Each row is a point. Before rounding, the points of a table are all equally far from one centre. They may lie mostly on one side of it. Write the centre, to within rounding.

Points (10 x 3)
[[-2.1 -4.7 -5.2]
 [ 0.9  2.9  7.3]
 [ 4.4 -0.9 -0.7]
 [ 2.4  2.5  6.2]
 [-6.8  1.7 -5.7]
 [-4.6 -7.5 -1.6]
 [ 3.0  4.3  3.3]
 [-3.7 -6.2 -4.0]
 [ 1.6 -6.5  1.1]
 [ 1.2 -4.2 -4.0]]
Centre: [-3.3 -0.2  1.3]

Points (16 x 9)
[[-3.7  6.8  5.3  3.6 -2.7  0.1  5.2 -4.1 -3.7]
 [-3.6  5.9 -4.4  0.8 -1.6  0.0 -6.4 -1.3  0.8]
 [-6.4  0.3  0.0  6.6  0.9  2.3 -3.6 -2.2 -6.2]
 [-6.4  5.0  3.2  6.4 -1.7  1.3 -3.2 -0.1  2.8]
 [-6.5  8.0  2.5 -0.7 -3.7 -3.6  0.2 -7.7 -0.9]
 [-7.9  6.4  3.4 -1.9 -5.7  5.4  2.8 -6.1 -4.3]
 [-0.7  4.4 -3.3  5.3 -4.6  2.2 -1.3 -0.9 -4.8]
 [-8.6  5.7  5.0  2.0  3.6 -2.6 -0.6  0.5 -2.5]
 [-9.8  1.3  7.3 -1.4  0.6  0.7 -0.7  1.2  3.0]
 [-9.7  2.7 -0.4 -0.3  0.5 -6.0 -0.7  0.6 -5.9]
 [-8.2  8.0  2.4 -1.2 -0.1 -1.8 -5.7 -4.4 -0.5]
 [-6.5 -2.1  2.6  4.8 -1.9 -4.8  3.4 -2.9 -4.3]
 [-7.2  7.3  4.4 -2.8 -2.5 -1.8  1.1 -7.4  1.5]
 [ 0.4  1.5 -4.1  1.6 -4.5 -1.4  4.8 -1.3 -2.5]
 [-2.7  1.9 -3.1  4.8  0.2  0.4 -4.0  1.1 -6.0]
 [-3.6  5.9  2.9  0.7 -0.7 -3.8  1.6 -8.7 -3.2]]
Centre: [-5.1  1.8  1.4 -0.7 -2.2  0.9 -0.3 -1.8 -2.0]
